Rows are points. To make a cloud, some directions were put in groups of two or more. Within a group, all points are equally far from the middle, so they leave a hole (a ring in 2 directions, a hollow ball in 3). The other directions are filled evenly. Then the cloud was stretched, turned, moved and blurred a little. How many holes are there, and how many directions does each take, smallest first?

Cloud (22 x 3)
[[ 28  16   7]
 [ 48  23  60]
 [ 45   2 -13]
 [ 18 -30 -25]
 [  9  17  -4]
 [  3  24 -36]
 [ 35  -1  35]
 [ 23  -1  -5]
 [  1 -13   6]
 [ 50   9  16]
 [-47 -14  46]
 [  2 -40 -17]
 [-31 -23  11]
 [ -6  -2 -11]
 [-14  20   3]
 [ -9  27  24]
 [ 52  12 -20]
 [ 18 -15  47]
 [  9  22  25]
 [  3 -16  50]
 [ 18  27 -23]
 [  1 -13  19]]
Holes: 0

Cloud (26 x 4)
[[ 10  24 -53 -12]
 [  9   7 -51  17]
 [ 30  17 -59  17]
 [ 15  -3 -43  -4]
 [ -3  22 -60  12]
 [-27  20 -10  -2]
 [ 38 -18 -35 -31]
 [ 34  26 -28   0]
 [ 40  27   8  -4]
 [ 39  -1 -25 -26]
 [ 28 -28 -14  15]
 [  4  31 -44 -21]
 [ -5  33 -11   2]
 [  3   9 -50  19]
 [-11  24  18   7]
 [-38  -5  31  24]
 [ 30  -1  -3 -37]
 [ 16  18 -11  35]
 [-12  24 -27 -14]
 [-32  10 -12  40]
 [-11 -34 -24  -7]
 [ 16  26  16   6]
 [-27 -13 -14   9]
 [ 39 -20 -35   1]
 [ 14 -17  16 -18]
 [-17  25   5  59]]
Holes: 0

Cloud (28 x 4)
[[ 27  40  -7 -36]
 [-29 -19   0   1]
 [-20  47 -18  20]
 [ 34 -22  28 -37]
 [-36   3   4 -12]
 [ -6  35 -46  19]
 [ 50  42  13  20]
 [ 15 -24   4 -48]
 [  6  -9 -53  16]
 [  8   6  12 -56]
 [-27  -9  -6 -31]
 [ 21 -15  49  14]
 [ 22  43   5  48]
 [ -8  39 -42   2]
 [-35   7   0 -17]
 [ 41 -19  37   4]
 [ 50 -18  26   4]
 [ 41 -21 -35 -19]
 [ -2  31 -50  19]
 [ 36   7 -50 -12]
 [ 26  -8  56 -14]
 [ 22  11  37 -47]
 [ 45 -21  33   0]
 [ 25  27  43 -37]
 [ 22 -14  24 -49]
 [  4  19 -30  47]
 [ 12   3 -60   9]
 [ 46 -23  30 -10]]
Holes: 2 (2, 2)

Cloud (55 x 6)
[[ 41 -20 -32  -6  23  45]
 [ 58  39  -9  -7  15  -8]
 [-10 -26 -27  34 -27 -33]
 [ 10 -21 -39  -4  35  46]
 [ 45  32  -7  27  19 -22]
 [  8 -50   0  10 -13  30]
 [ 39 -46  -5 -36   6   0]
 [ 11 -12 -40 -25 -42  14]
 [ 19  49 -34  -6   7 -20]
 [ 13 -16   0  20 -36  16]
 [-20   8   1 -54  -2 -25]
 [ -2 -21 -42   3  32  46]
 [ 27  11  27 -44  30  -8]
 [-24  39 -28  -5 -29  25]
 [ 25 -45   7  34   3   5]
 [-40   6   1 -45  -9  22]
 [  5 -34   3  33  53  -7]
 [-32  41  -8  32  11 -11]
 [ 44 -36 -13 -27  16  31]
 [-55  -8  18  -1  -3  -8]
 [ 21 -40 -16 -24 -24  33]
 [  3  31  -2 -29  44  42]
 [-43 -32 -34  -6   5  29]
 [ 27   3 -23 -22 -40 -31]
 [ -7   1  44   7  23   2]
 [-30 -18 -21  16  42  39]
 [ 27   9  25 -47  31  -3]
 [ 13   3 -45  19  -9 -39]
 [-21  39   0  28  30 -20]
 [-34  31 -18 -17  29  37]
 [-21  12  14  22  50  22]
 [-14 -31 -39 -33   8 -10]
 [ -4 -35  22  14  38  28]
 [-29  16  -9 -55  -4   1]
 [ 37 -22 -26   1  18  51]
 [ 51  18  -6 -28 -22  26]
 [-51 -20 -24 -14  11  29]
 [-22  40 -22 -42   6   0]
 [ 25 -43 -14  -7 -22 -40]
 [ -8  40   0  -7  36  48]
 [-11  11   3  17 -42  -2]
 [-39 -20 -35 -10  22  35]
 [-25 -23 -17 -28  16 -38]
 [ -1  13 -13  14 -33 -47]
 [-11  12 -20  32 -30 -35]
 [ 33  31 -49  -2   4  -5]
 [-22 -30  33  -8   8 -34]
 [-12 -21 -54  -5 -20  28]
 [  7 -27 -27  15  35  51]
 [-34 -14  34  -4   1 -27]
 [ 24  -6   2  11 -35 -41]
 [ -2 -15 -60  -3   1  31]
 [-10  32 -31  44  -3  17]
 [ 24  17 -46  16   6  47]
 [-20 -22 -49  12 -21  28]]
Holes: 3 (2, 2, 2)

Cloud (77 x 8)
[[  9  15 -20 -42  31  -5  14  10]
 [ 15  -6 -13 -24   7 -20 -26  43]
 [-15 -11  -7 -21 -25 -17  20   2]
 [ -8 -12 -18   9  17  18 -19  16]
 [ 36 -11 -27   0 -13 -35  15 -18]
 [ -8 -30  -9 -19  -2  18 -19   1]
 [ 11  -5  20  12  29  26   4 -16]
 [-18 -12  -7 -35  46 -16  -1  11]
 [  0  -1 -24 -37  34   0  25   0]
 [ 14 -11 -14   7  13   7  47   5]
 [ 13 -14   2 -34  -1 -18  36   8]
 [-12  14   9  21 -13 -24  -9  31]
 [-11  54  -3  -3  22 -11   3  10]
 [ -3   8  15  16  12  25 -17   9]
 [ 33 -35  -6 -19   5 -27 -13 -23]
 [  8 -13  21  18 -10  -7   8  37]
 [ 40  -5 -24 -32  28   5   9   3]
 [ 11   4 -26   8  29   0 -29 -10]
 [ 35  22  16  12 -19  -3   6   9]
 [ 44  13  27  -2  19   5  16  10]
 [ -9  11   6 -22 -17  -5  21  19]
 [ 26  26  16   6 -25 -20   8   0]
 [ 30  23  16  -2  27  -6  35  17]
 [ 28  21   2 -32  32 -33   3 -14]
 [ 32  12  27  -9  -2 -44 -30  -3]
 [ 27  12 -33 -17  14 -19 -40  -1]
 [ 49  23  26  -4  13 -32  11   2]
 [ 17  18  17   9  18 -30 -24 -25]
 [-20  22  14 -20  51 -21   4  20]
 [ 29   1 -33  -7 -20 -44   4 -12]
 [-16 -21  15 -20  -4 -13  28   8]
 [ 28  13  35 -10  18  -3 -16  25]
 [ 54 -15 -11 -33  10  -5   8   7]
 [  3  11  -5  -9 -23 -14  -6 -32]
 [ 10  35   4   8  26 -19 -13 -28]
 [  0  26 -30  -3  27  -1  15  31]
 [ 32   8 -37  -9   0 -41 -15 -22]
 [ 26   4  21   3  17  15  35  -7]
 [ 29  27  -6 -37  28 -23 -13  -4]
 [  0   2 -19 -33 -13  -6  16  25]
 [ -3  18 -38 -21 -19 -35  -6  13]
 [ 31   6 -20  -3  21  14 -18  15]
 [-11  -8  -5 -37  19   1  25  23]
 [  5  24 -45 -23  18  -4   2  17]
 [ -3  15  14 -32   7 -38 -11  40]
 [  0  10  20   6  21  -5   9  48]
 [ 27 -21   9 -28 -11 -52 -26  18]
 [  8  26   2  -4   5 -29 -14 -35]
 [-16  -7  22  12  46 -12  10   2]
 [-12  15 -25 -37  41 -29   5  -2]
 [ 35  -5  -9  20 -29  -1  -5  -1]
 [ 37   7  34  -1  28   0  -5  21]
 [ 28  31  12   2  20  14   8  14]
 [-18  31 -21 -20  -7 -27  -9 -14]
 [ 20  26 -15  14  39  -4 -12 -15]
 [ 34 -27   5  -1   0 -10  -2  39]
 [ 38  18   4   4  26  14  20  12]
 [ 60 -15 -10   1   1 -32  12 -10]
 [ 33 -16  10  18  28 -16  -1 -18]
 [ -8   7  -1 -11  -2  -3 -39 -23]
 [ 13 -10  -6  27   2  19   0 -23]
 [ 34  -7  43   5   9 -40  -9  11]
 [ 41  -8 -12  -9  35   4 -12  17]
 [  1 -34 -11 -10 -17 -25 -26 -12]
 [-17   9  16   4  35  -6 -27 -13]
 [  0 -22  15 -32  30 -33  13  13]
 [  3  22   1  22   1  -7  -5 -33]
 [  0  -3  12  15  -9 -10  29  34]
 [ 33  -6 -24  -7  24  20  22   1]
 [ 36  11  33   0  11   5  -6  22]
 [-31   8  14   9  43   7  -4   9]
 [ -5   2  -9 -24  15 -33 -48  -5]
 [-30   3  12  13  40 -11  17  -2]
 [-22 -10 -12  19   6  10  28  13]
 [ 43 -15  35 -23   0 -23  -7   8]
 [  9  45   1  -5  -3 -35  -9 -12]
 [  0 -18  12  24  23 -24  -4  -7]]
Holes: 3 (2, 2, 4)

Cloud (89 x 9)
[[  8 -21   0 -37  36  18 -24  13 -20]
 [ 30  -6  -3 -26  -2  -4 -20  -7  29]
 [ 10 -32  16  -1   3 -16 -22 -35  -8]
 [  4 -25 -12 -26  33 -14  15  -4  16]
 [-45  -5  -9  10 -17  33  20 -11 -12]
 [  6  15  12  39  -8 -12 -16 -26   4]
 [-20   7  -2  32 -19   5 -34   2  -7]
 [-17 -46  21  18  17  28   7   9  -8]
 [  8 -34  29  16  16  23   4 -28   5]
 [ -1 -17  -7  26  19 -18 -22 -18  11]
 [-13  -5   7  29 -22  28 -13 -38 -11]
 [  8  -3 -12 -17  -2 -28  18  16 -29]
 [-34  -3   9 -11 -54  23   8  15  10]
 [ -7   6   5 -12 -58 -28  17 -21  -4]
 [-14 -21  -7 -32  11  -6  18  28  26]
 [-13  19  22  41 -29  18 -30  -8 -12]
 [-14   7   3 -11 -26  31  38  10 -10]
 [ 13 -45  -3 -20  29  20  20   0  18]
 [ 11  -3   7 -13  23 -15 -28 -24 -25]
 [-10 -12   2  19 -12  34  33 -24 -27]
 [ 12 -31  39   7 -21   0 -25 -10  20]
 [ 10 -30  -6 -20   3 -33  25  -7 -11]
 [-29   8  26   4 -33  30  -7 -23  18]
 [ 33  -4  -7  24 -12  -7 -12 -13  -1]
 [-27 -12 -11 -14 -16  34  20 -11  12]
 [ 20  -7  -1 -34   3 -11 -25  39 -28]
 [-12  -9  48  -3  -3  33  21 -15 -23]
 [  4 -16   9 -21  -2  25  17  30  25]
 [ 20 -18  -8  22 -21  -5  13  16   8]
 [-37 -28  23  21 -27  -9   3  -1 -24]
 [-29  28  14  -8  -3 -14 -14  24 -39]
 [-16 -21  19  23 -60  14   9 -40  15]
 [  0 -41  10 -32  18  29 -20  14  14]
 [-19  40   4   3 -26  -3  12  21 -10]
 [-14 -28  -7  14  16  12 -27 -15  15]
 [  4  12  16 -14 -22  19 -10  30  17]
 [-21  25  27  33 -24  -2  13 -30  10]
 [-24 -17  19  34 -19  46  20 -14   6]
 [ -4 -50  20  17  14  34  -1 -10   9]
 [-38  -7  35   4  -4  18  22 -23  18]
 [ 28 -15  30 -14  28  26 -34  -1 -18]
 [ -4 -17  32 -15 -43   6  -1  29 -20]
 [ 35 -19  16 -17 -47   6 -11  10 -16]
 [-26   6  -1  18 -22 -19 -17  16  16]
 [-30 -12 -19  -7 -22  21  20  28  -6]
 [-19  -4  10 -25  26  26  19  22  13]
 [-10  10  22 -27   0  31  10  35 -37]
 [  7 -41  13 -25  14  13 -28 -14   0]
 [-42  16   1  20 -15 -10 -10   7  11]
 [ 12 -26  32 -18  -7  28  10   9  25]
 [-11  -1  37   4 -29  44   7  15 -37]
 [-44  32  -1  -2 -17   1  12 -11 -29]
 [-17 -29  34  22  -2  13 -21 -24   8]
 [ -7 -20   8 -12 -22   3  42 -20 -21]
 [ 12   2  41  -4 -19   4 -19  -7  24]
 [-13  -7  -2   8 -30  10   5 -46 -11]
 [  4  20   3  20 -28 -30  -3  -3 -32]
 [-25   5  23 -10  -7  32 -22 -13 -37]
 [ -3  -3   1  12 -51 -19 -15 -38   3]
 [-13 -51  20  22   5   8 -12 -18  -2]
 [ 13 -24  16  21 -16  29  22 -11  15]
 [  4 -12  27  -4  18  20 -42 -13   6]
 [ 22 -15 -29   4 -17 -21   1 -18  -2]
 [  0  -8 -28  16  -8  -4  12  21 -19]
 [ 14 -38  11 -35   0  19   2 -16 -13]
 [-17 -23  -3  -5  21  -1 -17 -19 -27]
 [ 14  42   5  -6  17 -17 -19   9   8]
 [ -8   0   8  20  -6 -13  16 -37  20]
 [-21  30  25   8  18 -28 -15 -16  -1]
 [  8 -10  11 -13  -2  32 -32  20  18]
 [ 22 -30 -15 -16 -15  25  -3 -17  15]
 [ 26 -27   0 -38  20   0   6  -7 -14]
 [-16 -11  11  31 -15  44  24  -1 -38]
 [-34  14  14  16 -41  -8 -16 -24 -27]
 [  0 -37  -4 -38  15  -8   8 -18   1]
 [  3   0  11 -31 -11 -24  21  14 -17]
 [ -1 -10  -2  -2 -23   6  23 -39 -18]
 [-43 -22  14  -3  -1 -16   8 -23  -1]
 [-43 -14   1  -9  22  -2  11  -2  11]
 [-22 -36  -1 -16  27  12 -23  16  -4]
 [-15 -15 -25 -23 -20  19  -2  29  -8]
 [-33   4  18  -2 -10  45 -12   0  14]
 [-17   2   8  31  -1  33 -35   2  -4]
 [-23  18   8  47 -31  -7   8 -19 -19]
 [-26  15 -10  15 -16  -6 -30  -9   0]
 [-12  -9   8 -20 -12 -27  18 -28 -14]
 [-29   5   6  10 -19  45 -20  11 -14]
 [-24  -3  30 -14 -24 -17 -17 -21 -11]
 [ 30  10 -10  -5 -11   0 -27 -16  -6]]
Holes: 2 (2, 6)

Cloud (87 x 9)
[[  8 -24   7  10 -13 -24  22 -18  21]
 [ 24  -8 -35  -3   4 -11  18   0  16]
 [ 22  -4   8  -6   2  35  12   5  36]
 [  3 -18  40  22   7 -18  11   1   4]
 [-45  -4   3  -4  20 -23  -1  25  -4]
 [  6 -12 -43  38 -11  21  -3  21  25]
 [ 21 -23  -1  39  18 -11 -14   0  -8]
 [-28 -19  -2  10   4 -11  31  -7   0]
 [ 14   9  13  -8 -26  42  -8  -1  27]
 [-10   3  26 -36 -15  -5  -5  13  22]
 [ -3 -38  -7  34  -9  -1   0   6  34]
 [ 18   0  21  -3   6  -9 -41 -19   0]
 [-16   8  18  15  25 -41  -1   4  -9]
 [  0  -9  23 -32 -21  -3  10  -9  30]
 [ -2  -4  36  34   9   4   4   2  12]
 [  6 -13  -4  -6  26  39   7  22 -20]
 [  5 -12 -20   9  38 -18   5  28  -9]
 [-20  -8  -3   9  29  -3  41  20  22]
 [ 21   2  26  22 -23 -21  25  23 -22]
 [ 28 -18  -6   3 -42  16 -34  -1  22]
 [-21  14  17 -19  -8 -10  15  36  25]
 [-18 -26  18  -3 -41  40   3   5  -1]
 [ 29 -26 -11 -16 -17  -3  29  -5   1]
 [ 38 -38  31  -4  -2   7  19  -3 -10]
 [ -9 -17 -17  12  16  41  18  27  16]
 [ 12   8  35 -31  23   3   1  12 -15]
 [ 14  -7  -1  11 -11 -11  18 -39  15]
 [ -4   6  -8  22  -8  34  30  15  15]
 [-11  28  19   9 -22  13  20  52  -4]
 [ -5  -2  24  -2 -43 -20  -1  21 -18]
 [ 37 -13 -35  17   1  34   3 -10   1]
 [ 12  -4  -7   0   6  24  35  16 -37]
 [ 37 -10   4  30 -42  10 -16 -17  25]
 [ -4   3 -21 -14  13   0 -13  32  33]
 [ 28 -12  18  32 -10 -19 -19   6  22]
 [ 22   8  10   6   1 -21  21  27 -32]
 [  1  26  14 -24 -26  -8  -7   3  11]
 [  6 -10  20  36  11 -46   8  -6  14]
 [ 15  30  -3  44  13 -22  23  27  -4]
 [  6 -27 -39  44 -10  11   3  -6   0]
 [  2 -10  12  -5 -15 -22  -5  51  13]
 [ -3   3   3  20 -35 -18  -4  37 -15]
 [ 15   7   4  51  -8 -11  13  30 -20]
 [ -1  20 -18   5  -9  27 -20  25   6]
 [ 13 -21  19 -25  -9 -17  13  16 -43]
 [ 42  -2  31   4  -2  30  11  22 -17]
 [-11  -4   1  10 -37  -3 -19   7 -14]
 [ 13 -48   7   2  -2   4  14 -10   9]
 [-33  12 -27  19  11  -1   3   8  -6]
 [ -6 -15  -3  14 -46   1   3   3   8]
 [ 21 -27  -8  26 -25  30  25   7   1]
 [ -7  22   4  28  -4  -8  34  13  26]
 [ -1  21  12 -18   0  10  16  30 -37]
 [  0   9  48   1   3 -13  41   1 -16]
 [-47 -24   1   7  10 -12  34  12 -14]
 [ 25 -22  -5  27  -5  12 -13 -19 -30]
 [-31   7 -10  24  19  27  11  48 -33]
 [-17  -2  22 -22   2   3 -22  17   6]
 [ 60 -17  16  18  -9  -1 -15 -26  15]
 [ 19 -22  17   2  10 -24  -7   9 -18]
 [ 21  -6  13   5 -32 -35   0 -11  34]
 [ -5   4 -14  25 -16 -34 -13  26 -19]
 [  8 -14 -21  45   2  25  18  28  26]
 [-11 -12  24  31 -23   2 -18  29 -17]
 [  6 -22 -26  12   7  13   6  28  37]
 [ 12  -4  18   1  36   8  11 -11   2]
 [ -9  -3   7  -2   6  26  46   0 -21]
 [ 27 -24 -14   1 -37  35  -9   7  14]
 [ 23  33  30   5   3 -13  17  -9  -8]
 [ 41 -12   2 -10   0   2 -34   6 -11]
 [ -9 -25 -29  36 -13  27  12  37  14]
 [-29 -32  -1  11  -8 -22  17   9  25]
 [ 10 -23 -25  12  -4 -23  17  13  32]
 [ 11 -15  31   1 -23   4  -9  -7  36]
 [ -5  -3  39   9 -47  18  -5  12  -5]
 [ 14 -14 -31  31  44   1   7  12  17]
 [ -7 -13   0 -19  -1  50   3  16  13]
 [ -2  14   5  14  -9  11 -30   6  41]
 [ 30  -3 -17  26   5 -24   9  -8 -24]
 [-31 -18  17 -15  18   9  -6  17 -14]
 [-20 -22  -9  21  24 -35   7  -8  -8]
 [-26  30   5  25   3  -6  -5  25 -18]
 [ 18 -21   8 -28 -35  -6  21  24  17]
 [ 17  21   1  12  24 -11  29  10 -19]
 [-26   7 -17  -9   4   5  24  39 -11]
 [-34 -26   5  -1  23  22   2  12 -10]
 [ 30   3  31 -19 -23 -14  27  36  11]]
Holes: 3 (2, 2, 3)

Cloud (92 x 9)
[[-47  15  36  19  29  -4  -6  32   2]
 [-10   0  -3  -4 -23   1 -17  25  -1]
 [-37  25  30  20 -17  -1   6  15  -8]
 [-13 -32 -19  10   0   0   7  -1  21]
 [ 39   0  18 -15  15  36  14  -8  -7]
 [ -6 -26  19 -15 -13  14 -14  -3 -12]
 [  8 -11   6  27  15 -16  15 -33 -57]
 [  2  38  -5   3 -19  -6  -1 -14  -5]
 [ 17 -14  -1   1 -20  28  18 -27 -10]
 [ 40 -25 -15 -27 -29   0  -3 -19   0]
 [-13  41  30  -1  -8   1 -24 -29  39]
 [-32  29 -12  -5  -7  13   3  15 -13]
 [ -4  16  12  -4  38  19  42   8 -29]
 [ 25  17  19  -5  -9  21 -28   3  55]
 [ 18  -5 -19  16 -23 -18  30  23  43]
 [-12  21  37   7 -24  -6 -22  -3  32]
 [ 11 -32  29   6  12 -21 -13 -17  39]
 [  1  32  34   5 -29 -21  26  12 -12]
 [-35 -20  24   4  14   1  -8  -2 -33]
 [ 22   2   1 -33 -32  -7 -14  -6 -18]
 [ -8 -24  39 -11 -33   8  12 -28  -5]
 [ 10  26   9 -60 -30 -13  14  20  25]
 [ -8  32  -4  25   2  17 -18  26 -12]
 [ 18 -34  -3  -7 -30   7  -6 -35   3]
 [ 18 -14 -26 -34 -45 -20  -9   2 -12]
 [ 14  34 -39  -5  -4  -5  -6  -8  30]
 [  9 -51   3 -19 -24 -12 -20   9   5]
 [ 29  15 -21   1 -38  -8 -23 -12  -2]
 [ 10  43   4  10 -45  -7  30 -12   8]
 [-15  14  15 -16  15 -47  -9   6  -6]
 [ 13  20 -15  -2  -2   9  -2  17  -1]
 [ 23  13  29  26 -24  10   8  26 -10]
 [ 12 -25  36  -2 -15  -9 -29  37  29]
 [ 27 -22 -12  18  -3  -3  32 -36 -33]
 [ 11  32 -34  16  12   4  -2 -16  -7]
 [-11  14   9 -25   1   5 -29 -50 -10]
 [-18  -3  15  -5  27  18  28  13  -5]
 [ 14  -6   3 -36  13  25  -1 -25  34]
 [ 24  26  -2 -23 -27 -12 -39  -9  38]
 [-32   4 -18  -6  47 -10   1  27   1]
 [ -1 -18  10  31 -19   8 -22 -10  38]
 [ 10   1  30  23   1   6  20 -13  -3]
 [-12 -28  14  13  29 -11 -20 -23   2]
 [ -2 -17  23  25  16  -8   6   7 -19]
 [ 25 -37   7 -20  11 -25  11  29  10]
 [ 36  18 -22   4  14 -28 -30   3 -10]
 [ 28  12  25  -1  10  27   5  16   6]
 [ 43  14  11 -25 -32 -12  24 -15 -10]
 [ 11  25 -30 -36  -8  14  -6  15  -5]
 [ 26  -5  32 -28   5  55   6 -31  -6]
 [-11 -24   4   9   9   1  10 -19   2]
 [ -9   7  30 -26 -13 -23  -1  23  -5]
 [-13  11  -5  46  37   3  13 -10 -20]
 [ 24   3 -10 -30 -10   2 -12   6  22]
 [  2  13  21 -22 -11  46  26  -5  33]
 [ 24 -26  35  13  -5 -15 -10  43   8]
 [ 28 -14   1  47  -6   3  31  19   5]
 [-18  27  12   9  -7 -41  24  29  14]
 [-26  25   8 -12  -2 -29   8  10  21]
 [ 25  20  35 -18  -8   9 -12  12  17]
 [  4  23  13 -44  24 -23  27   3 -11]
 [-17  -3   1  -4  -5  -8   1 -37  -3]
 [ -4  -4   5  13  11 -39  30 -14  37]
 [-13   1 -17  -8 -19 -27   0 -22  42]
 [ 32  30  18   3 -46   0   9  18  12]
 [-16  28  29 -31 -25  -6  -4  -3  38]
 [ -4  21 -13  -7  31 -22  14  -5  16]
 [ 12 -15   7   9 -13 -33 -26  -6 -21]
 [-34   2  17  55  21  11  19  19 -27]
 [-25  14   5 -10  39 -19  41   5   7]
 [  2  13  -3 -10  -8 -19   1 -11 -26]
 [-12  41  26  -2   6 -20 -23  19  38]
 [ 10 -25  -7  44   1  -3 -16   1  26]
 [-26   5 -12 -14   6 -10  18  -1 -13]
 [ -8  -3  -9 -13 -29 -12  21 -26 -39]
 [-28 -13  41 -12  27  -7 -18   7 -32]
 [-10  25   6   3 -15   7   9   8  13]
 [ 25  10  -7  -8  24  22  -1  28 -18]
 [ 25 -14   1  39  -3  13   2  24 -13]
 [ 35 -41  15  14 -13 -22 -23   0  37]
 [ -7   4  18 -43   6  19  16  14  31]
 [  2  25  26  -5  -1  -2 -26 -12   0]
 [ -1 -39  22   0  20  -9 -20  -8  11]
 [  1 -28   4  16 -20   3  14 -24  12]
 [ 19  -9 -19   2   6 -26  12  19 -23]
 [ -6 -36 -29  10  13  -9  17   9  32]
 [  4 -41  24  19  13 -12 -17 -23 -15]
 [ 23  34  26  14  -7 -24  -6 -34  -2]
 [-11   5  26  -4  28   6  24  18 -21]
 [  9   7  14  12 -26  42  27  -3  15]
 [ 25  12   5 -16 -19  11  22  -5  12]
 [ 29  20  -3 -18 -16   3 -38 -19  39]]
Holes: 0
